Each row is a point. Before rounding, the points of a table are all equally far from one centre. They may lie mostly on one side of it. Where is the centre, to within rounding?
(in the rows, 128 means zero)

Points (7 x 3):
[[155 160 146]
 [170 156 109]
 [166 133 139]
 [165 163 128]
 [151 174  94]
 [149 176 136]
 [153 179 118]]
Centre: [126 141 115]

Points, 14 rows:
[[106 146  96  97 158 123 129 180]
 [127 119 121 149 195 120 144 165]
 [126 139 135 111 155 142  95 188]
 [ 55 133 123 123 144 127 135 185]
 [121 136 111 113 176 124 122 194]
 [141 138 138 131 173 135 132 190]
 [117 113 133 146 166 140 110 192]
 [122 138 116 136 179 139  94 158]
 [104 136 115 147 158 133 133 194]
 [ 95 150 142 135 161 154 103 180]
 [142 145 134 130 165 119 133 193]
 [132 126 106  97 158 100 126 185]
 [111 136 113 105 173 132 107 191]
 [113 161 144 115 164 134 154 192]]
Centre: [102 123 146 117 155 115 130 149]

Points:
[[115 126 156 138 134 108  98  80 164 127  87 101  97 167]
 [117 126 126 127 121 102 127  88 166 135  88 109  66 146]
 [118 137 168 109 130  73  80 114 164 131  89  93  91 140]
 [131 125 159 114 114  83  98  99 150 114  79  95  73 142]
 [133 145 150 125 138 115 106 112 178 103  96  81 125 146]
 [144 118 167 131 135 114 100 108 182 123  88  85 113 147]
 [134 145 167 114 157 103 109 111 163 102  80  99 103 139]
 [138 126 154 136 137 106 116  79 179 125 120  85  69 130]
 [114 112 171  75 120  92 112  67 179 126 101  90  98 140]
 [ 98 121 176 110 132 126 117 104 177 148  79  97 102 128]
 [133 141 170 129 141 106 117  91 191 117 103  91  90 160]
 [123 124 178 114 146 113 112  93 192 135  85 102  94 151]
 [123 107 177 129 115  81 104  85 172 136  93 120 101 153]
 [127 115 145 148 141  92 109  92 188 129 107 102 118 161]
 [137 123 161 113 132 119 101 103 190 122  83  92 111 160]
 [114 119 167 141 154  97 123  89 157 118  92  79  87 126]
 [151 113 162 100 139 109  90  88 184 129 100  96  78 148]
 [101 128 148 133 144 101 119  80 194 136 103  95 105 138]]
Centre: [113 112 153 103 131 107 119 117 152 122 131 106  98 146]
